Every row gives one point. Any point is a mix of the corners, with weights that add up to 1. It lies inside the corners' shape when no weight is negative. Say inside or outside, and name the corners with a negative weight.

Corners:
(1): [41 27 47]
(2): [-17 -42 -43]
(3): [-40  39  20]
(4): [-12  17 -46]
Points:
[12  5 11] -> inside
[-31   1 -20] -> outside (1)
[-23   7  -5] -> inside
[20 10 20] -> inside

Corners:
(1): [ 15 -30 -53 -44 -11  25 -32 -37]
(2): [19 10  5 27 23  6 26 19]
(3): [  2 -10  -3  17 -24 -58  38 -15]
(4): [-31  25  19  19 -53 -10 -49  31]
(5): [-38  25  15  41  26 -39 -51 -36]
(6): [ 22 -27  10  33 -24 -36 -35   0]
(7): [-54 -21 -44 -15  -9  14   7  -8]
(8): [  5  -8 -50 -14   7 -16 -20  -4]
(9): [-32   6  14 -28 -10  11 -25  29]
Points:
[-29  -4 -21  19  -4 -16   0  -8] -> outside (1, 9)
[-30  -3 -10  15 -21   8 -28   1] -> outside (3, 8, 9)
[ 24 -13 -29  -2  -7 -12 -31 -28] -> outside (7, 9)
[-19   7  -1  18   4 -28 -23 -17] -> inside
[-11 -10  -7  13  -1 -31 -28 -25] -> outside (2, 4)
[-16 -21 -60 -43 -17  10  -5  -4] -> outside (2, 5, 6)
[ -1 -12   2  12 -14 -18 -23   4] -> inside
[ -4   0   8  11 -17 -35 -29  -6] -> outside (2, 7)

Corners:
(1): [ -2   2 -23 -29 -29   1 -16 -13  48 -29   5   8]
(2): [  0 -15  30  -8  60 -23   8  24  34 -15  31 -21]
(3): [ 31   2  37  -9  31  20  12  43 -19  19  19  13]
(4): [  4  21  -5   4 -27 -15  13  -6   3 -14  -4   4]
(5): [-14 -18 -27   1  44   8  36  28 -16  21  -2  20]
(6): [-13 -20  15  50  -2  -7   1 -13  31  13 -21   1]
(7): [  2   8 -41  54 -11  56   8 -22   2  14  43 -38]
(8): [ -6 -19 -14  46 -38  -3 -23  31 -21  20  28  33]
(9): [  1 -11  28  41   5  24  38   9 -17 -39  -8  46]
(10): [-28  22  45  13 -21 -12  29 -36  25  13 -15  -5]
(11): [ 53 -29  11 -34  25   3  30  32   0  38  29  26]
(12): [ 30  44  42  35 -17 -13 -23  22  25  -4  44  46]
(13): [ 10  -9  39 -42  42   9 -33 -23 -20 -28  22 -18]
Points:
[-20   3 -10  18  -7  14   8 -20   2 -16   8 -14] -> outside (3, 6, 11, 12)
[ 25   8  41 -20  10 -10   1  10  17 -10  11  18] -> outside (5, 7, 8)
[11 -9 14  7 11 -4  5  7 -1 20 21  5] -> outside (1, 3, 9)
[ -1   6 -14  19 -18   0  14  12  13  25   2  19] -> outside (2, 9, 13)
[ 12   5   9  16  -6   6 -11  -2  14   7  30  -6] -> outside (5, 9)
